Each row is a point. Each copy is the shape, with its points in the same order, stretched, turned, moved and blurred by noise. Is it also mirrored, or only turned?
In the rows, 128 means zero.

Shape (6 x 2)
[[ 95 134]
 [146 121]
 [181 158]
 [144 102]
 [114  67]
 [197 108]]
Copy 1 (6 x 2)
[[ 91 119]
 [142 108]
 [179 142]
 [141  82]
 [111  47]
 [199 102]]
Copy 1 is: only turned
Copy 2 (6 x 2)
[[101 123]
 [136 150]
 [133 188]
 [147 138]
 [154 101]
 [172 176]]
Copy 2 is: only turned
Copy 3 (6 x 2)
[[159 184]
 [127 132]
 [154  87]
 [111 141]
 [ 86 185]
 [ 97  88]]
Copy 3 is: only turned
Copy 4 (6 x 2)
[[ 72 140]
 [123 110]
 [163 138]
 [122  98]
 [ 79  68]
 [177  87]]
Copy 4 is: only turned

Shape (7 x 3)
[[137 118 105]
 [135 134 160]
 [ 61 170  57]
 [137 113 116]
 [135 130  98]
 [136 136 132]
 [129  98 168]]
Copy 1 (7 x 3)
[[150 149 114]
 [ 97 125 151]
 [249  76 156]
 [141 151 107]
 [171 147 130]
 [134 134 143]
 [ 76 130 124]]
Copy 1 is: mirrored
Copy 2 (7 x 3)
[[133 105 128]
 [128 153 130]
 [127  78  47]
 [127 112 133]
 [140 103 117]
 [134 131 122]
 [102 147 149]]
Copy 2 is: only turned

Shape (9 x 4)
[[106 195  63 121]
 [131 124 145 122]
 [158 134  65 127]
 [118 126 141 124]
 [153 123 168 109]
 [134 103 153 117]
 [128 153 111 155]
 [110  97 129 129]
 [148 142 159 110]]
Copy 1 (9 x 4)
[[133  80 204 196]
 [128 133 126 120]
 [116  64 186 119]
 [122 135 118 127]
 [138 150 131  99]
 [120 144 112 100]
 [143  87 143 141]
 [102 126 100 117]
 [148 145 144 116]]
Copy 1 is: mirrored
Copy 2 (9 x 4)
[[159 177 179  54]
 [120 129 122 151]
 [193 143 119 108]
 [118 124 124 141]
 [122 135 120 174]
 [125 108 108 169]
 [124 165 119 105]
 [127  93 102 142]
 [122 149 138 158]]
Copy 2 is: only turned
Copy 3 (9 x 4)
[[ 77 168  92  94]
 [150 124 145 136]
 [105 165  95 160]
 [142 121 131 126]
 [162 129 176 147]
 [160 116 139 149]
 [ 92 128 118 132]
 [145 111 101 136]
 [149 135 172 134]]
Copy 3 is: only turned
Copy 4 (9 x 4)
[[122 106  98 249]
 [116 111 129 119]
 [147  85  68 167]
 [118 111 142 131]
 [102 114 112  83]
 [118 105 137  94]
 [144 132 120 175]
 [136  98 156 124]
 [ 97 113 107 110]]
Copy 4 is: only turned

Shape (9 x 6)
[[116 124 136 119 119 124]
 [130 151 105 110 109 114]
 [111  75 152 108 198 159]
 [123 131 224 107 141 120]
 [ 88 141 102 150 162 110]
 [143 128 157 137 112 128]
 [178 140  93 124 120  79]
 [132 182 120 127 137 157]
 [141 185  88 171  95 114]]
Copy 1 (9 x 6)
[[120 121 134  90 147 129]
 [160 112 115  97 146 121]
 [ 80 128 249 104 167 158]
 [ 92 195 158 113 153 119]
 [123  85 173  84 156  89]
 [114 145 124 127 117 124]
 [184 127 120 132  94  98]
 [123 103 134 139 176 116]
 [156  92  75 127 114  87]]
Copy 1 is: only turned
Copy 2 (9 x 6)
[[120 119 140 136 107 113]
 [112 120 118 135 118 164]
 [ 97 186 162 176 123  27]
 [143  91 210  74 124  65]
 [ 92 135  59 143 137  92]
 [171 103 147 131 113 119]
 [143 174  97 104 122 199]
 [117  91 121 171 187 136]
 [155  84  63 139 145 192]]
Copy 2 is: mirrored
Copy 3 (9 x 6)
[[132 122 138 124 124 112]
 [139 133 122 110 156 133]
 [142  78 146 191  63 116]
 [161 118 125 148  91  48]
 [ 89 128 105 136 107 129]
 [135 122 147 132 147  93]
 [126  93  96  97 191 125]
 [146 180 123 158 143 135]
 [ 92 169 122 111 196 128]]
Copy 3 is: mirrored
Copy 4 (9 x 6)
[[127 123 109 132 108 138]
 [122 136 122 170 117 131]
 [185 111 110  56 175 160]
 [148 192 111  58  77 186]
 [ 94 112  85 140 164  99]
 [117 132 135 116  88 151]
 [126 154 154 167 117  82]
 [ 86 129 149 170 138 160]
 [ 37 105 138 215 107 104]]
Copy 4 is: only turned

Shape (14 x 9)
[[ 99 179 174  97 114 132  93 109 163]
 [168 172 116 105 135 160 107 125 183]
 [125  92  89  75 134  99 161 160 119]
 [135 194 165 159 136 158 110 154 186]
 [154 106  95 120  98 115  97 159 131]
 [132 101 148 133 102 159 121 151 178]
 [116 116 130 168 146  68 156 142 144]
 [175 133 164 114 168 152 169  74  97]
 [112 154  74 132 145 135 174 140 112]
 [170 177 118 147 105  73 159  78 139]
 [ 90 129  80 147 131  79 102 160 121]
 [162 131 108 140 118 132 103  65  91]
 [ 95 107 104 150 166  98 105  88 106]
 [173 153 155 115 159 141 193 144 122]]
Copy 1 (14 x 9)
[[157 104 149 112  60 130 113  62 140]
 [119  82 126  71 118 140 101  98 160]
 [ 98 136 106 124  88 130 124 181 157]
 [151  58 181 115 117 113 116 110 154]
 [ 95 110 110 149 131  99  82 163 135]
 [115  69 132 134  91  63 132 123 148]
 [ 90 139 173 169 135 110 158 172 160]
 [135 129  80  72 159 107 174 127 153]
 [109 104 129 150 133 160 150 175 137]
 [118 122 114 154 160 147 137 109 176]
 [103 151 161 177 120 135 110 173 116]
 [104 129  87 127 171 116 133 125 118]
 [ 79 168 157 139 143 121 166 149  96]
 [159  98  98  90 137 123 151 152 184]]
Copy 1 is: only turned
Copy 2 (14 x 9)
[[169 134 113 108  87 129  93  77 207]
 [132 186 134 124 137 114  71 116 211]
 [147 124  72 159 155 100 141 156 125]
 [144 185 163 133  84 116   7 117 205]
 [135 128 101 147 162 174 102 146 163]
 [142 150 127 151 109 161 104 174 201]
 [171 108 148 196 149  90  95 131 151]
 [181 187 170 117 184  91 146 135 103]
 [106 145 120 170 128  76  85 102  87]
 [181 152 141 183 186 117 111  43 158]
 [125  63 118 170 131 117  78 108 131]
 [131 115 156 124 196 153 150  87 118]
 [129  59 162 150 164  83 141 116 129]
 [184 226 132 141 149  85  77 149 113]]
Copy 2 is: only turned

Shape (16 x 11)
[[156 180 111 105 145 103 107  88 153  94 110]
 [ 95 164 180 112 128 174  95 119 172 175  97]
 [149 157 173 118  90 158 163 138  75 139 163]
 [117 157  65 128 161 124 141 158 135 135 174]
 [102 109  75 111  93 136  81 100  79 189  80]
 [ 88 104 160  82 106 136 161 127 123 135  83]
 [ 91  84 176  70 162 141 130 169 118 142  78]
 [ 70 109 122 170 104 113 158 158 172 179 109]
 [ 92 119 102  89 176 137  67 182 132 121 171]
 [112 191 105  91  86 157  95 115  74 145 126]
 [179 183 105 137  97 127 123 202  97 133  93]
 [ 93 110 106 132 137 102  94 120  89  94 121]
 [159 145 159 162 107 170 158 149 155  84 147]
 [122  84  75  80 144  96 120 165 166 130 118]
 [133 186  64 146 119 160  82 101 100 184  98]
 [169 125 132  71 143  89 116 138  76  84 196]]
Copy 1 (16 x 11)
[[142  88 127 127 141 117 181 101 164 141  91]
 [ 76 130  61  82  81 132 163  98 143 115 179]
 [114 146 113 141 138 156 156 183  85 158 161]
 [ 72 153 126 136 156 132 150 170 193 123 106]
 [166 151 118 100 146 115  60 139 182 162 159]
 [101 131  90 114  99  44 103 134 116 137 138]
 [ 76  91  50 153  84  41  88 134 139 111 151]
 [ 48 185 153 100  65 104 103 133 155  99 128]
 [ 89 138  62 178 164  93 134 145 204  87 137]
 [142 156 108 126 177 148 155 130 150 193 168]
 [ 96 133 140 195 101 181 133 119 130 199  96]
 [135 121 137 157 183  85  97 119 152 124 129]
 [ 77 143 101 142 116 160 161 128  78 116  89]
 [116 135  98 152 104  49  98 152 207  97  69]
 [122 138 124  84 150 196 125 127 183 182 158]
 [174 103 119 205 185  90 155 188 149 123 113]]
Copy 1 is: mirrored
Copy 2 (16 x 11)
[[156 138  77  61  74 156  95 147 137  87 129]
 [ 96 106 131  55  86 130  64  86  79 179  62]
 [126 147 138 189  60 133 148 132 188 175  94]
 [192 127 102 118 187 143 114 151 183 145 146]
 [145 171 120 127 132 105  24  66  83  86  85]
 [124 113 108  82  80 113 146  43 119 138 125]
 [127 154 157  43 106  95 147  66  96 133 157]
 [106  34  92 102 196  83 108  76 127 159 120]
 [181 204 106 110 163 131 100 155 104 154 203]
 [152 205 110 137  77 132  39 102 153 144  90]
 [167 130 131 156 116  16  58 172 199 149 116]
 [133 215  68 102 128  93 126 141 123  82 138]
 [157  90  82 145  90  97 193 183 146 182  60]
 [192 104 107  91 146 117  97 101 101 114 199]
 [153 155 123 126 148 118   8 123 129 117  38]
 [169 215 110 168  68 163 158 180 161 109 219]]
Copy 2 is: only turned
Copy 3 (16 x 11)
[[154 167 125 107 101  69 119 124 138 148 124]
 [154 144 149 162 156 119  89 105 109 177  76]
 [127  63 146 122 105 143 118  97 123 169 145]
 [159  86  97  91 154 134 107 158 169 126 159]
 [104 152  93 147 132 144 112  62 155  87  93]
 [147 120 158 142 107 167 116 130 101  96  97]
 [191 122 123 157 122 190 114 133  95 113 109]
 [134 103 152 142 191 151 140 151 125  88 101]
 [176 106  48 100 147 156  99 148 117 131 124]
 [100 114  96 140  94 104  79  89 139 140 109]
 [109 102  94 175 104 115 167 137 155 150 136]
 [127 146  89 106 125 123 117 111 101  86 148]
 [115 110 159 106 137 144 145 164 112 178 150]
 [172 123  86 100 129 163 150 167 146  91  93]
 [ 99 153 102 156 148 100  90  76 188 143 129]
 [175  82  75  67  79 127 136 109 118 142 153]]
Copy 3 is: mirrored

Shape (18 x 12)
[[116 112 122  86  95  96 104 167 128 146 159 141]
 [167 103 122  93  76 153  90 183 126 138 183 176]
 [136  99 135  86 128 159 109 147 112 179 144 139]
 [143  99 107  98  94 169 181 163 175 151 161 185]
 [123 138 135 102 175 163 103 171 103  97 151 175]
 [132  87 140  95  72 150 143 172 113 144 230 144]
 [155 146 121 158  92 141 154  92 110 137  99 118]
 [132 105 132  96  94 118 150 169  95 120  95 159]
 [ 69 153 126 112  76 122 117 157 123 151 139 170]
 [135 107 138 125  87 174 112 165 141 146  99 175]
 [139  90 147 128 120 150 107 149 111 151  92 159]
 [124 169 134 134 114  75 107 152 146 129 100 167]
 [ 87 106 133 101  83 175 108 163 121 138 134  21]
 [135  83 150 100 195  94  97  76 112   9 101 167]
 [114 201 140 101  84 131 158 169 170 159  90  44]
 [147 107 154 167  88  26  98 114 165 142 107 161]
 [142  88  46 156  79  70 139 114 160 137  88 154]
 [143  93 142 159 174 123 111 155 117  98 124 151]]
Copy 1 (18 x 12)
[[130 116 111  84 135  77 126 123 175 136 172 103]
 [ 78  86 149  80 111  78 160 123 210 132 177  65]
 [109 121 151  83 168  76 152 136 165  96 141  76]
 [ 48 127 144  76 123  56 160 182 220 132 129 122]
 [136 108 176 120 169 133 137 175 193 165 154 101]
 [ 44 139 134  95 142  71 166 143 200 125 201  89]
 [ 81 139 134 146  88 143 131 118 136  70 125 126]
 [126 152 155  73  87  99 148 153 187 110 165 136]
 [131 103 102  98 114 104 118 195 185  97 182 125]
 [ 91  92 144  57  87  98 155 174 168  97 143 109]
 [120 105 156  69 118 107 162 142 144  92 140 116]
 [167  79 121 122  91 101  96 143 148 140 151 151]
 [ 71 191  74  64 131 129 120 142 103 119 157  48]
 [156 108 178  78 178 216  93  60 152 161 118 195]
 [ 95 173  92 112  79  66  67 176 103 139 129  84]
 [148  58 103  96  81  89 115  68  99 119 150 191]
 [132 124  72  99  82 125 142  87 166 111 100 164]
 [137 112 156 118 139 139 157 130 134 164 142 147]]
Copy 1 is: mirrored
Copy 2 (18 x 12)
[[ 73 136 109  95 133 116 152 196 133 134 154 148]
 [ 95 164  87 128 119 114 183 192 121 101 160 121]
 [136 108 125  87 107  96 145 171  99 124 148 125]
 [107 131 111  85  92 138 190 174 185 101 124 150]
 [107 176 141 124 116 149 126 132  56  96 127  97]
 [ 58 147 112  87  54 103 196 186 134 132 137 116]
 [127 100 116 150 136  99 169 101 175 155 127 160]
 [107 132 141 142 142 155 171 158 116 128 148 180]
 [ 97 186 117 116  95 147 106 169 182 145 140 164]
 [133 146 127 164 111 124 145 180 141  92 126 152]
 [141 114 161 154 122 114 135 148 109 104 153 147]
 [ 80 144 124 149 178 147 121 143 155 114 147 163]
 [ 58  79 126 113 124  39 141 206 100 177  68 163]
 [ 94  83 133 152 141 205 119  56  13  72 148 111]
 [ 66  99 112  82 178  47 148 168 178 167  68 229]
 [ 55  97 128 160 176 139 145 144 182 106 213 157]
 [ 96  90 104 163 192 170 166 177 208 158 141 145]
 [ 93 126 174 164 151 138 148 127  75  89 129  85]]
Copy 2 is: only turned
Copy 3 (18 x 12)
[[105 158  85  92 123 149 117  81 135 140 120 101]
 [126 161 107 103 136 208 134  57 138 164 188 119]
 [117 157 103 133 147 140 174  75  97 166 171 112]
 [207 115 111 157 153 172 129 114 169 175 152  86]
 [103 213 157 169 148 152 139  98 167 149 129 143]
 [172 165 128  75 123 170 187  63 161 168 162  93]
 [160 109 131 144 103 129 128 153  97 143 148 182]
 [101 151  83 103 168 165 106 147 136 179 116 142]
 [110 153  63 150  88 169 143 107 162 124 120 129]
 [116 106  92 174 161 208 146 106 112 153 163 138]
 [ 93 117  98 152 181 162 148  96  99 159 165 143]
 [ 62 118 103 151  96 154  82 108 143 138  88 165]
 [159 167 110 120 113 168 204 109  40 108 102 102]
 [ 62 156 199 117 242 109  77 160 158  76 133 143]
 [126 129 117 140  32 161 130 167  71 152  60 102]
 [ 61  32  99 101 141 144  85  78 125 135 116 158]
 [169  78  43 136 161 124  31 111 104 126 117 151]
 [110 130 168 148 195 138 124  92 124 145 114 168]]
Copy 3 is: mirrored
Copy 4 (18 x 12)
[[109 201  94  83 130 113 151 123 162 170 136 114]
 [118 195  50  81 106 117  98 140 145 205  90 100]
 [107 164  97 116 150 113 115 126 115 184  99  70]
 [127 140  96  53  95 115  97 128 119 190  82  54]
 [147 195  94 106 147 120 137 139 138 138  49 113]
 [ 83 199  69  70 112 146 106 151  92 173 128  69]
 [100  93 111 161  97 137 140 113 102 144 126 150]
 [109 162  72  96 114  67 141 133 138 143  98 118]
 [139 188 131  81 124  99 123 116 145 145 141 153]
 [128 146  91 119 117  87  74 142 142 178  88 111]
 [112 129  80 131 144  93  97 139 140 156  89 106]
 [136 161 126  93 128 103 166 123 186 156 115 181]
 [119 184 137 197 103 129 124 152 106 156 169  73]
 [ 52 159  80 129 122 129 192  83 204  53  26 146]
 [154 164 196 153  88  97 179 157 112 196 151 126]
 [ 68 115  96  93 128 131 158 116 215 154 146 173]
 [116  84  77 107  92 125 152  71 193 129 152 135]
 [114 128  83 131 153 137 145 150 153 122  73 107]]
Copy 4 is: mirrored

Shape (17 x 12)
[[ 88 119  89 107  78 141 103 142 111 156 121 131]
 [ 61 157 101 122 131 103 136  59 114  13  61 136]
 [124 141 138 236 136 123 140 120 136 151 130  32]
 [134 149  95 114 143 144 100 147  98  96 166 145]
 [117 159 142 186 113 151  83 117 134 164 166 126]
 [134 152  91  95 146 135 128 108 123  52 137 121]
 [ 72 160 101 107 162 154 149 132 163 144 173 107]
 [107 147  96 105  56  73 147 125  93 122 120 131]
 [107  96  98 121 165 129 139 114 157 135 164 134]
 [123  92 116 208 157 111 120 137 108 102 171  89]
 [124 148 177 109 154  56  76 128 120 167 107 150]
 [114 126 158  96 130 109  89 102 157  77 167 127]
 [ 73 151 102 128 158 136  83 101 180 154 132  67]
 [116  85  96 138 155 150 151 122  93 156  83 143]
 [136 141 130 141 133 137  95  94  98 166 174 112]
 [115 119 188 105 118 147  89 132 123 152 145 144]
 [145 153  88 100 121 102 129 111 238 136 132 146]]
Copy 1 (17 x 12)
[[100 139 129 107 141 185  98  97 118  84  91 127]
 [160  69  25 126  93 154  67 175 107  60 101 127]
 [192 242 103 117 151  63 159  84 110 152 122  87]
 [127 119 157 149 114 132 103 141 102  72  88 176]
 [158 180 170 178 155 103  80  90 119 100 116 125]
 [124 102 106 140 101 116 117 155  86  42 110 176]
 [ 90 195  97 136 143 145 118 112 153 106 129 211]
 [130 111  88  95 124 164 109  70  73  92 111 145]
 [ 73 160 116 149  95 146 125 141 111 124 147 149]
 [146 207 117 150  88 121 148 125  88 136  98 118]
 [ 90 108 135 111 107  95  32  99  72 185  94 141]
 [102 129  87 186  55 113  73  93 117  86 103 170]
 [ 79 227  88 121 128 122  74 121 145  98 106 147]
 [112 102 158  85 122 147 155 163 109 154 153  86]
 [154 154 177 125 113 112  85 124 103 117 140 141]
 [124 109 159 152 104 110  85  74 134 141 105 129]
 [ 45 139  96 187 148 105  85  69  85  78 148 150]]
Copy 1 is: mirrored
Copy 2 (17 x 12)
[[122 154 143 101  81 134 190 110  92 120 173  82]
 [184 105  93 181 128  47 167  82 117 175 193 179]
 [226 142 212 136 203 171  82  81 118 112 104 107]
 [114 137  67 139 166 131 134 101  92 114 124 113]
 [140 167 146 151 135 159 110  91 153  89  99  89]
 [148  94  65 163 179 102 137 110  93 130 151 147]
 [174  91 106 172 122 162 140 121 109 156 112  71]
 [115 163 172 126 107 114 184 132  65 129 152 138]
 [157 115  82 112 139 135 120 144 128 148 132 103]
 [194 179 125  94 221 156  99 103 115 128 120  93]
 [ 68 136 128  99 152 131 165  89 167 186 141 142]
 [119 130  86 157 169 138 151 137 166 128 174 135]
 [163  83 125 168 139 181 130 103 136 161 171  62]
 [163 108  95  55 115 104 152  77 103 155 119 137]
 [138 147 103 141 143 190 109  97 125 125 111 120]
 [116 152 111 110 138 157 179  99 173 107 131 124]
 [101  63 126 144 108  87 125 181 144 138 150 109]]
Copy 2 is: mirrored
Copy 3 (17 x 12)
[[151 142 148 135 138  86 109 109 111  64 104 116]
 [195 197  64 249 100  94 127 158 113 182 125 192]
 [148 103 133  88  55 190  85  91 249  78 185 129]
 [132 103 111 126 176 120  99 114 128 146 125 183]
 [115 107 121 104 139 172 126 103 211  72 123 123]
 [152 115  97 161 145 119 114  99 114 188 118 196]
 [100 126 117 100 126  71 166  42 181 109  99 155]
 [208 165 131 137 101 125  99 166  83  94  69 119]
 [ 99 125 180 128 136  99 150  95 167 151 118 150]
 [150 140 170 106 133 163  80 101 215 124 207 170]
 [104 124 122 117 139 138  99 236 172 178  89  59]
 [125 162  96 145 169 135 152  89 152 197 115 113]
 [ 95 123 112 138 107  85 115  48 220 113  90 124]
 [ 89 126 185 150  95 117 113 174 120 107 160 144]
 [ 82 120 142  98 150 174 104 117 170 106  91 138]
 [ 80 142 118 108 160 153 149 126 134 132 140  76]
 [174  56 154 149  98 110 177 116 174 176  29 107]]
Copy 3 is: only turned
Copy 4 (17 x 12)
[[ 50 111 169 122 129 139 115 144 109 107 115 157]
 [ 97  90 175 101  41  83 172 115 150 159 183  47]
 [194  83 170 208 152 142 191 115 192 137 199 204]
 [136 116 129  85  86 117 143 161 116 113 157 161]
 [142 162 157 169 144 131 115 143 125  61 179 184]
 [134 111 125  57  85  94 181 137 133 129 162 110]
 [133 175 182  55 101 103 173 151 163  75  74 179]
 [ 60  87 190 135 130 158 172 103  58 143 121 123]
 [150 181 135  97 114 113 130 157 151 146 123 153]
 [205  93 158 177 111 141 159 179 173 170 212 183]
 [170 160 136 106 125 157  61  35  93 148 159 159]
 [161 153 156  53 107 121 109 141 119 102 183  76]
 [138 156 198  78 164  66 129 109 178  88 159 185]
 [110 146  88 163  85 139 151 110 179 182 114 180]
 [129 160 153 108 127 152 141 109 120 119 186 194]
 [134 168 120  84 107 181  86 115 131  85 152 113]
 [135 214 130 117 183  79 127 121  90  96  89 125]]
Copy 4 is: only turned

Shape (16 x 12)
[[132  89 130 149 170 181  90 137 137  76 118  86]
 [ 60 115  98 186  85 114 153 130 119 123 114 164]
 [161 140 113 174 114 101  87 120 178  71  83 132]
 [102 109 120 119 144 145 140 140 121 162 132 175]
 [169  99 164 122 151 132 134 110 127  68  76  95]
 [ 32 170 164 109 155 138 121 115  85 150 140 133]
 [130  79 135 109 164 124 129 190 164  96  88  64]
 [ 63 185 168  98 133 132 115 152  98 200 159 108]
 [150 110 163 153 139 154 127 108 188 107  97  98]
 [ 49 151 109  96 125 160 184 128 125 128 178 136]
 [133 113  68 177  44  91 117  95 113 115 142 154]
 [128 106  71 146  87  46  69 102 176  97 113 170]
 [ 79 138 145 137 128  99 149 134 109 132 175 158]
 [ 82 193 133  89 114 140 145 171  92 146 126 168]
 [114 150  93 177 114  89 144 141 122 118 160 174]
 [106 133  61 165 145 117 170 102 115 132 119 131]]
Copy 1 (16 x 12)
[[130 140 124 132 127  72 166  41 116 123 218 161]
 [120  91 116 105  54 136 158 134 173 133  72 157]
 [128 158 120  67 115 106 158  17 199 194 146 160]
 [155 110 157 151 104 148 113 130 117 128 100  95]
 [120 190 134 134 143  73 112  87 159 146 200 158]
 [ 79 108 137 153 132 175 141 156  77  61  66 119]
 [142 199 140 116 119  45 154 108  95 168 153 138]
 [102 121 151 147 148 166 174 201  62  94  67  43]
 [121 146 181  78 137  93 142  93 142 170 207 154]
 [ 69 110 105 151 104 174 125 188  64 168 100 148]
 [ 81 108  85 120  46 119 156  90 223 175 138 107]
 [ 75 134 119  79  52 107 127   7 203 191  93 125]
 [ 83  87 136 141 131 120 138 177 124 151  65 115]
 [147 138  86 144 131 190 131 160 100 132  52  91]
 [122 103 115 131 113 137 158 125 170 198  60 123]
 [127 164 136 170  79 176 145 116 148 173  92 148]]
Copy 1 is: only turned
Copy 2 (16 x 12)
[[100 153  91  79 104 125 159 113  63 225 178 163]
 [171 198 153 103 158 150 131  78  85 101 116 132]
 [157 161 130 114 110 109 231 127 101 115 180 158]
 [152 127 130  84 138 112  96 127 113 138 103 123]
 [106 147  69 141  93  71 178 112  89 152 178 114]
 [161 137 142 182 147 205  43 117 163 161 108 137]
 [119 102  81  98 147 111 182 100  83 210 180 118]
 [153  86 116 156 153 208  16  99 169 144 124 129]
 [143 121  55 114  93 104 188 141  78 125 147 151]
 [134 128 135 116 140 225  87 152 139 135 101  88]
 [135 196 167  92 106 146 156  58  98  60 150 117]
 [159 156 192 119 105 130 230  97 121  76 128 153]
 [138 153 124 119 135 184 100 104 171 101 100 119]
 [184 114 175 123 151 184  62 143 172 157 147  76]
 [143 170 141  88 136 161 156 110 137  86 128 134]
 [101 165 124 114 150 123 147 134  84 112 145 148]]
Copy 2 is: mirrored
Copy 3 (16 x 12)
[[ 65 108  96 148 186 112  94  74 116 165 103 100]
 [ 91 129 129 130  78 130 144 144 135 104  74  92]
 [130  77 145 114 129 103 150  79 130 160  99 147]
 [ 84 138 108 124 118 106 111 108 116  91 138  93]
 [134 122  80 183 168 105 120  92 100 175 129 136]
 [ 61 122 117 150 160 109 115 154 129  66 117  96]
 [130  92 105 197 178  81  99  88 106 150 125  41]
 [ 74 121 113 103 173  97 116 168 157  72 149  58]
 [117  91  70 124 169 105 126  90 100 156 106 133]
 [ 64 106 118 134 128 184  88 163 128  74 131 111]
 [100 147 160  62  44 175 138 161 167 150  86 151]
 [129  95 219  83  61 112 142 110 138 151  91 147]
 [ 73 116 128 125 122 151 142 160 111 110 141 101]
 [ 83 116 100 166 115 110 119 127 152  73 157  94]
 [ 98 116 140  95  87 177 159 137 140 118 116 116]
 [124 131 146  97 111 196 130 137 129 101  89 130]]
Copy 3 is: only turned
